Rows are points. Each copy is the shape, with its points in the same order, turned, moved and blurred by noise. Is it also mirrored, or only turned?

Shape:
[[  3  -8  -6]
 [ -8 -26 -17]
 [ 19   5 -26]
 [ 35 -13  33]
 [-11  41  16]
 [ 22 -11 -11]
 [ 27  43   6]
 [ 16  37   0]]
Copy 1 (8 x 3):
[[ -7   3   3]
 [-10  10  24]
 [-32 -12  -6]
 [ -5  34 -34]
 [ 30 -36 -33]
 [-20   7  -5]
 [ -7 -30 -47]
 [  0 -33 -32]]
Copy 1 is: mirrored
Copy 2, 8 rows:
[[ -7   3 -11]
 [ 12 -11 -12]
 [-28 -10 -27]
 [ -8  50 -31]
 [-43  21  26]
 [-12   6 -33]
 [-60  24  -9]
 [-52  14  -3]]
Copy 2 is: only turned
Copy 3, 8 rows:
[[  5   1  13]
 [  9  -2  37]
 [  2  35  15]
 [-38  -8  -6]
 [ 23   5 -45]
 [-13  17  13]
 [ -4  31 -37]
 [  8  22 -25]]
Copy 3 is: only turned
Copy 4:
[[-12 -11   7]
 [-19 -30  23]
 [  7 -23 -10]
 [-39   8 -31]
 [ 12  37  10]
 [-15 -23 -14]
 [ 21  25 -25]
 [ 23  14 -16]]
Copy 4 is: mirrored

Shape (12 x 6):
[[  1  -3 -41  49   0  -7]
 [-20   5 -24  33  13  27]
 [-14   5  28  11  19 -19]
 [ 16 -40 -28 -36 -21 -27]
 [-12 -25   3  15  13   8]
 [ 33  -9   3   4 -16  22]
 [ 34  -1 -15  18  24  33]
 [ -8 -11 -10 -46 -11  10]
 [-10  -4  14 -39   4  33]
 [ 10 -15  -5  14   1 -16]
 [  1 -20  40 -10  -7  -8]
 [-18  19  -5 -13  24 -20]]
Copy 1, 12 rows:
[[ 16  32 -13   0  29 -21]
 [  9  41 -20 -24 -11 -24]
 [  9  14  22 -31 -12  26]
 [-16 -48 -21  24  18  18]
 [-11  24 -11 -17  -6  20]
 [-24  15   6  26 -23 -11]
 [-33  30   4  -8 -10 -37]
 [-13 -36 -25  -2 -34   8]
 [-21 -10 -14 -15 -60   7]
 [ -1   7   8   1   9  10]
 [-14   4  15   2 -26  44]
 [ 17 -13  11 -41 -11   3]]
Copy 1 is: mirrored
Copy 2:
[[ 36   2 -45  33   9   8]
 [ 21 -25 -40  14 -15 -13]
 [-18   9 -25 -22 -10  21]
 [ 10  35  29  11  39 -21]
 [-11  -1 -32   0   5 -14]
 [  8 -32  -1  -6  38   1]
 [ -3 -45 -12  30  14   6]
 [  5   2  32 -13   2 -31]
 [-14 -26  21 -25  -7 -30]
 [  5  10 -16   8  20   9]
 [-25   7  -7 -38  24   2]
 [  1  14   1  -4 -31  13]]
Copy 2 is: mirrored
Copy 3 (12 x 6):
[[ 18   2  27   8 -39 -34]
 [ 30  28  21  -6 -22  -6]
 [-17  19   8  33  12   7]
 [-20 -54  11  18 -51  32]
 [ 12   3  33  23 -10  17]
 [ 13 -36  14 -16   7   2]
 [ 13  -5  43 -39   2  -9]
 [-12 -25  -5  -5 -20  50]
 [  4  -3   0 -14   9  53]
 [ -4 -16  25  22 -16  -5]
 [ -6 -15   5  34  20  27]
 [-34  26   3  10 -21  10]]
Copy 3 is: mirrored
